Every row gives one point. To make a cloud, some directions were put in groups of two or more. Within a group, all points are equally far from the middle, so they leave a hole (a ring in 2 directions, a hollow ball in 3). The other directions are filled evenly. Then the cloud was stretched, turned, moved and blurred a little. How many holes are there, and how many directions does each take, smallest first?
In the rows, zero is written as 128.

Cloud:
[[120 102]
 [118 167]
 [145 178]
 [170 167]
 [176 156]
 [174 143]
 [107 110]
 [113 105]
 [126 173]
 [121 168]
 [166 172]
 [105 114]
 [174 150]]
Holes: 1 (2)

Cloud (21 x 3):
[[119 117  99]
 [112 151 210]
 [127 189 161]
 [ 79 147  97]
 [ 63 120 132]
 [167 170 127]
 [ 93 164  97]
 [ 79 100 109]
 [100 175 150]
 [ 92 155 172]
 [112 164 103]
 [129 106 139]
 [ 93 165 152]
 [145 137 140]
 [148 151 138]
 [ 90 163 133]
 [134 133 147]
 [ 99 109 158]
 [ 87 127 172]
 [ 95 113  67]
 [ 88 109 147]]
Holes: 0

Cloud:
[[125 162 134 102]
 [184 103 118  79]
 [168  83 132  62]
 [156 129  87 159]
 [127 133  74 161]
 [199 156 132 151]
 [163 115 112 117]
 [131 164 140 118]
 [ 89 155 127 121]
 [148  97 121 108]
 [ 91 135  93  64]
 [111 161  96 150]
 [138 157 173 133]
 [121 134  53 154]
 [127 146  68 153]
 [ 85 122  76 146]
 [120 193 107  71]
 [166 168 140  83]
 [152  88 110  81]
 [176 127 112 155]
 [147 126  62 133]
 [104 153 100 162]
 [139 162 123 148]
 [176 171 132 158]
 [171 150 146 150]
 [123 141 122 161]
 [174  94 110 101]
 [109 124  83 162]
 [120 139  71 178]
 [ 92 161 115 106]
 [120 128 123 143]
 [117 189 125 140]]
Holes: 0

Cloud:
[[123  85 156 131  96  79]
 [137  97 141 146 198 121]
 [143  49 136 157 100 119]
 [ 72 107 119 134 110 150]
 [118 160 174 159 158 141]
 [114 121 110 174  94 121]
 [132 105 183 116 114 158]
 [142 127  92  99 108 147]
 [ 76 140 166 112 108 116]
 [ 74  67 127 124 120 138]
 [120 103 149 101 102  83]
 [167 102 155 103 138 175]
 [ 94 160 116 158 153 183]
 [150 162 134 115 177 176]
 [130 129 102 143 167  87]
 [106 201  98 126 162 173]
 [189 140 148 132 162 139]
 [143 126 108 165 176 173]
 [127  79 100 101 160 168]
 [167  95 179 119 114 161]
 [147 127 142  89 152 169]
 [ 50 113 138 134 124  94]
 [130 133  87  96 143 164]
 [194  87 127 126 137 179]
 [121 112 136  99 109 172]
 [201 133 135 118 114 137]
 [ 93 153 136 154 127 182]
 [141 164 119 117 174 185]
 [116  33 177 137 135 117]
 [110  63 100 103 123 104]
 [172 113  94 160 163 150]
 [149 162 153 139 182 154]
 [126 134 160 167 171 118]
 [ 73 121 125 152 112  82]
 [127 103 158  81 151 136]
 [188  88 113 133 154 175]
 [ 72  76 144 156 146 139]
 [174 123 154 108 166 163]
 [150 139  90 176 152 136]
 [143 118 104 116  81 139]
 [123 147 179 166 147 130]
 [143 173 169 173 132 140]
 [117 188  74 159 134 138]
 [137  81 133 175 100 138]
 [105 111 155 126  93  80]
 [145  47 140 133 119 171]
 [129 136  70 140 156 118]
 [130 128 109 188 141 132]
 [ 52 125 128 145 176 120]
 [ 85 154 101 150 156  87]
 [122  99  87  96 132 150]]
Holes: 3 (2, 2, 2)

Cloud, 103 rows:
[[141 162 122  97 136 100  55 122 124]
 [147 129 140 114 182 150 156 143 107]
 [156  98 142 144 156  90 143 130 150]
 [185 197 135 143 178  51 130  83 120]
 [138 158 147 120 109  94 128 147 133]
 [156 146 137 163 158  86 146  66 128]
 [ 64 115 107 144  54 138 107 139 151]
 [131 115 136 108  79  75  78  97 168]
 [184  67 143 120 179 107 157 141 162]
 [181 129 121 131 155 117 154 113 106]
 [147 117 131 125 112  60 115 126 131]
 [110 151 115 133 142 159 123 145 104]
 [ 80 183 133 136 120 126 129 165  67]
 [160 174 168 123 159  90 116 117 123]
 [169 173 128 118 144  50 142  59 118]
 [149 144 157 157 192  65 168 106 133]
 [103 141 127 114 151 146 146 188 155]
 [ 99 134 109 147 115  84 122  75 126]
 [105 200 142 130 130 112  99 107  74]
 [132 184 172 142 114  85 108 100 103]
 [149 117 169 147 168  69 148 121 133]
 [ 89  74 140 158 109 119 118  88 154]
 [119 129 105 172 165 128 122 148 101]
 [ 93 131 120 120  74 128  81 174 138]
 [124 155 138 173 116  46 151 103 160]
 [124 111 101 110 175 129 114 123 128]
 [147 163 118 128 103  59  74  71 142]
 [114 192 133 179 175 130 125 118 108]
 [120 112 163 152 162  80 203 141 129]
 [164 123  91 131 142 132 135 129  96]
 [189 165 163  96 115   7  99  92 117]
 [123 122 120 112 144 116  97 153  98]
 [167 133 117 115 147  86 110  75  93]
 [181 144 143 122 124  44 107 104 103]
 [165 146  82  82 176 109 109 148 109]
 [147 158 145 112 150 103 159 110 120]
 [113 162 182 143 103 139 100 143 128]
 [ 14 160 135 168 101 152 134 116 123]
 [112 173 142 155 111  72 146 140 138]
 [170 179 131 144 137 120  94 151  94]
 [149 125 175 113 121  72  80 178 135]
 [ 78 135 116 128  70 185  78 125 120]
 [170 170 116 103 141 108 118 141 120]
 [147 175 129 110 165  64 110 128  98]
 [140 166 156  87 126 121 122 132  98]
 [189 151  92 110 122 114  94 116  93]
 [152 128 120  95 202  94 128 151  98]
 [171 126 155 117 116  77 174 119 133]
 [178 139 131 128 169 148 146 140 100]
 [116 152 112 132 139  95 178 120 150]
 [178 149 159 157 156  75 173 108 128]
 [150 172 179 111 123 103  97 130 116]
 [134 149 112 160 121 131 128 126  99]
 [126 123  95 132  99  93 138  51 132]
 [109 146  97 124  91  76  87 127 142]
 [156  67  87 118 158 138 125  82 133]
 [133  35 127 126 129  92 117 106 175]
 [102 150 142 109  95 105 119 183 123]
 [127 134 141 125 104 166 124 158 102]
 [154 142 149 152 169 134 157 126 109]
 [117 157 157 157 127 117  90 113 105]
 [101 102 120 138 149 149 149 168 167]
 [126 184 153 204 129 116 117 101 148]
 [180 174 150 159 165  59 128  99 139]
 [ 96 188  84 130 143  80 121 135 119]
 [121 126 107 166 127 127 149  90 126]
 [140 169 151 103 113 100 136 136 139]
 [ 60 211 148 164 126 114 104 118 125]
 [ 65 185 120 133 131 108  71  77 102]
 [ 83 146 196 154 126  81 141  69 147]
 [153 144 127 122 192  98 230 133 111]
 [139 119 166 149 154  82 157  97 157]
 [154 152 190 128 166  62 129  94 102]
 [174  93 148 136 135  66 109  91 118]
 [104 104 131 177 136 103 125 156 173]
 [ 71 168 138 157 132 158 156 101 121]
 [116 158 175 157 127  64 111  98 120]
 [ 99 180 119 141  98  91  60 126 101]
 [181  70 148 139 133 101 137 153 141]
 [118 132 166 150 124 106 108 112 126]
 [152 162 186 125 137  68 151 123 124]
 [ 72 185 155 136 151 112 139 132  99]
 [134 158 156 132 182  94 157  97  90]
 [166 131 139 137 147 101 131  88  97]
 [135 130 112 156 183 120 175  75 129]
 [100 114 109 124  84 153 164  80 121]
 [130  57 112 121 144 132 171 133 126]
 [149 141 159 129 117 171 119 171  99]
 [126 147 126 156 102  54 121 148 147]
 [127 122 103  94 110  75 117  98  97]
 [ 91 155 130 154 163 133 173 187 126]
 [100 148 133 108  73 133 121  96 143]
 [ 65  79 126 177 117 122 149 106 151]
 [195 104  92 120 202 131 162  95  72]
 [134 180 114 121 150  85 126 156 111]
 [ 67 111 146 171 111 101 145 101 133]
 [132 215 118 123 140 118 156 149  98]
 [135 107 157 149 178  99 164 152 149]
 [161 137 156 137 126  77 149 137 147]
 [137  98 109 114 154  93 179  94 185]
 [133 164 130 166 173  98 185  82 106]
 [165 130 105 100 116 113 126  70 117]
 [151 150 112 118  67  97  38 125 141]]
Holes: 0

Cloud, 88 rows:
[[ 99 104 143  72 133 108  75 118 136]
 [103 122 132  79 181 135 117  96 184]
 [154 124 109  59 158 143 147  89 148]
 [ 93 183 104 134 152 183 137 111 151]
 [129 104  77  81 151 116 138 139  74]
 [125  81 127 134 180 135 136 162 123]
 [ 80 178 112 160 143 121 121 131 172]
 [146 113  70 103  94 104 160 147  44]
 [137 101 154 141 141 140 104 140  75]
 [152 141 161 164 129 149 127  94 158]
 [ 55 156 101 140 108 172 161 110 163]
 [142 101 104 125 187 130 152 162 115]
 [123 147 184 144 161 153  61 116 145]
 [125 148 101  71 155 169 159  97 152]
 [111 126 126 100 123 130 185  97  91]
 [102 103 143  60 148 170  90  78 156]
 [ 95 166 115 164 163 174 126 144 159]
 [ 80 124 112 111 138 122 141 164 187]
 [109  65 133 119 121 111  94 125 112]
 [166 138  53  69 139 110 187 115 114]
 [161 157 163 165 108 143 140 142 101]
 [137 145 118 116 161 135 123 106  20]
 [112  62 138  92 138  97 147 121 127]
 [173 120 109 152 123 124 182 123  83]
 [159  97 146 130 165  94 103 159 101]
 [111  83 120 107 125  96  70 122  96]
 [ 99  65 131  82 159 124  92 120 130]
 [170 115 139 104 174 131  92 179 134]
 [133 136 200 159 155 134  95 123 162]
 [207 103 106  74 140 101 170  98  99]
 [114 167 113 156 130 167 132  76 180]
 [139 142 126 150 117 114 163  69 100]
 [101 143 157 146 143 129  61  90 141]
 [114 116 180 136 177 157  80  88 120]
 [143 150  37 101 104 128 147 133 123]
 [157  80 116 120 100 109 176 121 164]
 [ 96 169 121 112 180 167 103  78 142]
 [ 82 147 121 114 168 177  77  55 113]
 [153 123 174 148 150 127  85 112 114]
 [141 118 178 136 177 150 113 120  75]
 [ 72 145 142 141 145 130  70 127  81]
 [124 133 104 108  75 118 198 123 118]
 [ 97  86  66 101 137 136 142 109  90]
 [128 135 173  97  90 132  95 131 135]
 [ 76 164 109 119 107 119 135 144 137]
 [ 92 118  96  93 148 100 152 156 143]
 [161 119 137 109 137 131  65 153 117]
 [106 130  98 146 121 147 133 133  57]
 [ 85 141  88  78 138 179 119 114 192]
 [ 87 141  68  67 133 149 137 108 136]
 [158 119 136  62 138 100 107  99 130]
 [145  69 144 118 165 127 115 116 112]
 [153 168 141 110  90 110 133  74 111]
 [165 101 145 138 128 118 122 155  79]
 [ 88  86 107  99  98 108 180  91 127]
 [121 145 117 134 174 156 113 144  72]
 [ 79 105 161 117  75 132 129  99 125]
 [137 127  69  64 143 133 171 116 109]
 [ 90 153  91 149 119 137 140 123  56]
 [160 136  66  51 136 167 141  98 103]
 [161 100 120 102  83  78 157 156  83]
 [135 152 131 100 150 149 159  67 104]
 [ 89 156  99 107 145 132 143  66 182]
 [142 126 110 146 168 116 139 170  97]
 [ 85 141 121  83 166 182 139 104 133]
 [ 90 160 113 123  92 180 152 100 187]
 [130 108 130 118 192 183 110  90 102]
 [ 96 157 157  82 156 180  65 101 159]
 [101 147 136 112 183 112 117  76 138]
 [ 87 131 146 169 135 112 107 144 105]
 [166  86 139  85 119  98 150 152  76]
 [141 111  53 121  90  97 200 124 146]
 [108  71 122  89 185 105 140 142 151]
 [118 118 197 111 133 139 120 123  95]
 [ 86 148 139 137 188 171 121 132 114]
 [129  92 123  99 136 104  69 120  79]
 [ 62  97 143 113 116 118 151 123 115]
 [113 131 148 127 155 160 173  99 100]
 [132 125 107 121 110 164  97 167 140]
 [103 149 131 184 114 165 136 111 191]
 [117 137 142 176 135  89  93 129 153]
 [166 108  70 110 127 120 197 130  96]
 [137 105 106 104  68  97 154 101 158]
 [160 185  93 123 136 165  82 102 119]
 [131  59 158  95 132 127 128 115 154]
 [146 133 173 105 113  80 122 113 127]
 [ 75 152 107 110 163 170 142  96 213]
 [152 102 112 100 173 106 109 121  60]]
Holes: 2 (2, 4)

Cloud, 93 rows:
[[ 92 152 101 156  96 161 127 149  92]
 [140 140 101  87  70 132  81 107 139]
 [147 134 125 124  57 117 163 154 164]
 [147 123  78 125 124 185  96 111 132]
 [159 134  86 194 114 175 127 154 141]
 [130  92  98 145 166 115  60 143 115]
 [124 119 143 104 177 121 168 148 165]
 [ 96 133 134  63 145 136 143 163 196]
 [129 120 150 112  77 105 167 128 135]
 [102 165 174 165 124 128 139 129 113]
 [135 143  44 127 116  74 143  85 134]
 [102 118 119  66  97  91 149 100 140]
 [170 170 138 125 154  81 148 116 180]
 [123 120  51 105  77 139 111 119 179]
 [146 142 151 103 149 183 115 131 160]
 [150 166 143 137 118 162 191 107 124]
 [100 110 144  87 168 115 138 102 166]
 [ 90 120  78 107 155  99 136 112 134]
 [155 124 150 163  80 151  60 127  94]
 [121 138  61  92 106 172 177 131 155]
 [123 125 101 179 104 157 146 105 168]
 [141 143 126 159 122 178 190 116 140]
 [101 161 106 173 165 119 107 172 116]
 [130 124  66 123  89 124  78 144 193]
 [188 114 131  97 109 128 161  71 124]
 [182 125  90  90 101 129 104 106 104]
 [120 124 121 144 107 153  89 158 204]
 [113 178  92 110 189 128 153 119 134]
 [ 91 109  78 114 122  84 156 131 128]
 [179 157 107 120 129 110  75 112 155]
 [161 172  82  95 101 153 115 119 122]
 [151 120 167 163  81 139 101 118  97]
 [110  98 153 160 131 101 124  98 168]
 [134 114 153 150 116  91  94  64 146]
 [113  78 156  93 127 136 156  82 149]
 [101 167 176 143 166 139 146 128 157]
 [159 133 104 122 138 163 151 139 197]
 [168 183 120 117  90 157 189 135 161]
 [180 147 159 149 176  82 171 111 109]
 [178 144 134 111 106 135 172  80 134]
 [115 128  49 100 123 103 185 100 153]
 [136 144 172 112 167 124 120 165  91]
 [ 94  89 131 126 151 113 152 133 105]
 [163 114 128 124 150  96 161 150 196]
 [137 170  71 124  91 134 146 134  89]
 [116 116 143 149  57 112  95 109 162]
 [109 142  60 139  92 168 121 109 172]
 [ 89 169 102 188 139 134 139 115 163]
 [211 116 101 145 125 100 127 159  99]
 [109 183 145  95 142 100 183 132 124]
 [114 129 138 156 175 124 175 143 111]
 [119  80 148 120 137  91 169 119 131]
 [124  92 101 131 160  87  59 121 131]
 [114 197  99 201 132 125 134 114 121]
 [127 146  74  62 121  83 124 150 192]
 [115 125  51 119  66 128  90 147 185]
 [130 167 105  85  88 142 167 129 112]
 [112 147 102 171 161 126 147 132  69]
 [199 153  94 122 157  87 116 100 167]
 [ 91 159 128 153 163 117  93 150  84]
 [137 155  88 157 149 123 137 151 213]
 [135 146 129 142 141  56 145 150 120]
 [ 78 177 123 128 109 128  82 100 104]
 [115 122  80 101 177  96 153 112 142]
 [ 96 194 112 106 171 133 178 119 162]
 [119 121  91 129 148  72  76 114 160]
 [124 169 140  98 122 135 186 106 114]
 [153 186  55 139  98 144 102 154 115]
 [126 108 105 105  89 142 142  85 187]
 [104 116 141 121 122  64 165 146 158]
 [181 178  98  89 124 133 178 162 138]
 [105  94 141 104 117  71 140 126 114]
 [ 97 116  72 141  98 155  99 105 134]
 [129 118  76 149 158  79 144 178 143]
 [ 78 125 103 170 118  88 115 135 164]
 [173 126 101  81 101 124  85 110 136]
 [132 130 147 101 119  90 162  77 170]
 [130 107 106  97 142  72 115  77 111]
 [151 144 153  67  81 127 148 157 181]
 [178 118 102 122 149  72 175 168 161]
 [162 147  83 103 123  73 147 183 142]
 [ 78 142 107 130 145 127 172 149 109]
 [112 186 131 130 106 167 140  87 150]
 [165 145 164  78 169 101 130 119 122]
 [157  89 138 142 153  78 132 159 148]
 [162 137  86 115 168  62 131  84  93]
 [155 119  99 146 100 146 162 165 201]
 [109 150 100 128 177 134 146  84 143]
 [150 146 188 131 164  94 148 124 112]
 [125 135  98  81 148  74 188 164 189]
 [110 141  91 139 137  85  93 132 203]
 [122 102 156 128 182 117 170 129 136]
 [159  65 150 140 104 130  97 160 155]]
Holes: 3 (2, 2, 3)

Cloud, 87 rows:
[[106 127 130 108  76  98 140  80 173]
 [120 150  76  98 121  85 133 186 168]
 [130 176 116 100 182 130  65  96 114]
 [151 197  79  71 103 142 144 161 139]
 [119 148 184 129 147 157  90 107 107]
 [168 106  89 113 133 112 144 114 160]
 [ 95 144 162  61 108 103 118 141 144]
 [121 132  72 134  58 126 123 145 150]
 [151 118 151  96  67  81 102  83 110]
 [100 122 107  86  60 105 103 130 127]
 [ 90 153 143  93 147 132 145 167 148]
 [149 193 161 123  84 104 142 108 124]
 [110  86 132 111 147 112 115  52 129]
 [ 90 188 104  88 111 122 162 115 174]
 [164 170 100  96 123 107 131 104 132]
 [ 94  85 172 107 125 163 146 110 101]
 [135 136 126  88 164 170 151 137 169]
 [122 140 175  84  73  78  79 103 130]
 [164 175  61 121 110 119 127 145 129]
 [111 215 109 105  97 130 123  81 103]
 [143 156 161 111 131 102 124  69 145]
 [115 122  84 145 142 109 147 147 111]
 [106 133 113  82 143 103 144  72 132]
 [133 166 135 104 137 157 106 122 157]
 [126 147 152  61 103  82 125  83  90]
 [ 79 182  94  96 121 130 172 107 140]
 [107 185  83 103 112  88 121 119 162]
 [ 96 100 165 113 135 155 140 126  72]
 [112 184  86  80 178 163 153 146 132]
 [102 176 105  93  83 171 127 152 102]
 [115 125 162  87  90 188 132 130 141]
 [144  77 146  54 124 146 143 121 134]
 [ 88 208 131  88 155 111 100  97 133]
 [ 89 106 101  99 102 148 142 106 104]
 [113 114 100  54  81 174 131  88 146]
 [149 136  68 124  65 102 141 139 169]
 [ 96 171 117 115  78 159  92  98 103]
 [155 126 125  65 122 134 147 100  99]
 [ 93 122 173  87  68 113 118  98  91]
 [110  91 133  85  78 119  94 136 119]
 [ 97 138 159  54 148 130 155 106 150]
 [126  85 153 135 162 109 137 125  99]
 [126 174 111  68 158 188 123 137 130]
 [150 149  27 121 135 131 123 150 101]
 [101 165 130 134 129 107 132  92 171]
 [174 113 115 120  80 144 183 144 139]
 [ 90 125 127 133  73 117 146 152  96]
 [114 107 168 128  74 100  87 102 148]
 [113 153 104 155 111 166 182 165 127]
 [135 161  93 136  64 148 148 169 137]
 [122 179  78  75 158 133 160 127 149]
 [103 145 111 150 154 160 111 146  72]
 [154 145 127 144  99 103 163 130 140]
 [132 107 178 118 111 148 105  78 113]
 [145  97  86 137 146 143 115 166  86]
 [149 174  84  96 164 173 160 149 127]
 [ 65 170 151 153  96 165 120 135 123]
 [154 162  66  95  64 119 169 177 105]
 [ 75  87 114  82 117 155 126 124 152]
 [125 161 133  73 163 116  73  79  97]
 [134 170  57 126 151 112  91 176  88]
 [ 59 146 141  99 174 131  75 103 130]
 [106  94  87  52 150 102 110 128 143]
 [117 155  92 153  97 108 108 128 166]
 [107 153 139 118 118 117 136  79 184]
 [146  81  75 115 102 142 152 105 142]
 [132 149 115 120  67 142 160  98 175]
 [103 188  95 120 192 121  64 125 117]
 [106 182 136 127  62 120  96 102 136]
 [ 98 167 117 111 111 123 102 109 190]
 [116 195 117 118  92 151 121 135 162]
 [137 106 128  71 119  85 163 101 155]
 [116 116  75  90 127 126 111 185  82]
 [107 126 171  67  64 131 138 116  98]
 [124 117 144  96  83  90 149  76 164]
 [111 156 143 146 161  98 120 134 137]
 [121 169  99 152  87 139 145 171 109]
 [163 147  73 130 110 170 139 142 134]
 [ 79 130 104  98  69 118 141 117 148]
 [ 89 123  78  81  90 101 116 102 175]
 [ 83 120 125 119 158  88 116 131 134]
 [131 153  99  58 148  98 146 186 141]
 [ 65 129 107 100 116 128 148 132 145]
 [104 169 127 140 103 131  56 125  90]
 [ 97 158  62  68 134 124 160 127 165]
 [124 144 132 169 134 127 119 129  61]
 [119  92 190  95 138 134 121  67 122]]
Holes: 1 (6)
